Every row gives one point. Two turns around zero, p and q, are shown by what they do to some points. Where does a point land after both, in the order given? Backwards means that the second turn is done in reverse. Each puzzle has new turns, and all numbers are rounded.

Turn p:
[0.47 0.12] => [ 0.48 -0.03]
[-0.24  0.10] => [-0.20  0.17]
[-0.23 -0.23] => [-0.29 -0.15]
Turn q:
[-0.07 -0.23] => [-0.07 -0.23]
[0.36 0.35] => [0.37 0.34]
[-0.29 -0.13] => [-0.29 -0.12]
Where do these land?
p, then q: [-0.15 -0.31] => [-0.24 -0.24]
p, then q: [ 0.47 -0.24] => [ 0.36 -0.38]
q, then p backwards: [-0.09  0.35] => [-0.19  0.31]
p, then q: [0.08 0.24] => [0.15 0.20]
p, then q: [-0.30 -0.05] => [-0.30  0.05]

Turn p:
[-0.12  0.27  0.11] => [-0.19  0.25  0.05]
[ 0.11 -0.40  0.27] => [ 0.01 -0.41  0.27]
[-0.32  0.02 -0.48] => [-0.05  0.04 -0.57]
[0.33 0.12 0.10] => [0.22 0.13 0.25]
Turn q:
[ 0.48 -0.39  0.16] => [ 0.30 -0.56 -0.04]
[ 0.19 -0.15  0.33] => [ 0.05 -0.35  0.21]
[-0.27  0.13 -0.12] => [-0.19  0.26 -0.05]
[-0.36 -0.03 -0.18] => [-0.29  0.19 -0.20]
[ 0.34  0.30 -0.05] => [0.41 0.14 0.15]
[-0.38  0.14 -0.13] => [-0.28  0.31 -0.06]
Where do these land?
p, then q: [-0.18  0.22 -0.58] => [ 0.32  0.45 -0.33]
q, then p backwards: [-0.24 -0.03 -0.23] => [-0.25  0.18 -0.13]
q, then p: [ 0.29 -0.30  0.25] => [ 0.13 -0.46  0.10]
q, then p: [ 0.05 -0.16  0.26] => [-0.09 -0.29  0.07]
q, then p: [0.08 0.26 0.30] => [-0.14  0.00  0.38]

Turn p:
[-0.10 -0.24 -0.52  0.27] => [ 0.20  0.08 -0.32  0.51]
[ 0.15  0.32  0.26 -0.44] => [ 0.03  0.01  0.13 -0.61]
[0.20 0.24 0.28 0.19] => [ 0.02  0.00  0.46 -0.06]
[-0.42  0.03  0.13 -0.01] => [-0.38  0.21 -0.07  0.00]
[ 0.17 -0.34 -0.15 -0.02] => [ 0.13 -0.30 -0.19  0.14]
Turn q:
[ 0.12  0.03  0.21 -0.27] => [ 0.18  0.28  0.03 -0.15]
[ 0.27  0.16  0.19 -0.10] => [ 0.17  0.31 -0.12  0.06]
[-0.03  0.14 -0.64 -0.18] => [-0.55 -0.06 -0.30 -0.27]
[ 0.15 -0.26  0.10  0.62] => [ 0.28 -0.43 -0.11  0.46]
[ 0.01 -0.23  0.02 -0.20] => [ 0.14 -0.05  0.02 -0.26]
[-0.52  0.15  0.11  0.13] => [-0.23 -0.06  0.49  0.15]
Where do these land?
q, then p backwards: [-0.21 -0.10 -0.34 -0.28] => [-0.07  0.01  0.36 -0.34]
q, then p: [-0.23 -0.30 -0.07  0.51] => [-0.22 -0.44 -0.04  0.40]
p, then q: [-0.08  0.16  0.26 -0.17] => [-0.03  0.18  0.23 -0.20]
p, then q backwards: [0.11 0.22 0.27 0.56] => [-0.48  0.20  0.39  0.15]
p, then q backwards: [ 0.57  0.07  0.09 -0.11] => [-0.16 -0.53  0.21 -0.05]
q, then p backwards: [-0.23 -0.12  0.06 -0.08] => [0.16 0.10 0.21 0.00]
q, then p: [ 0.06  0.07 -0.28 -0.42] => [ 0.01  0.26 -0.31 -0.32]
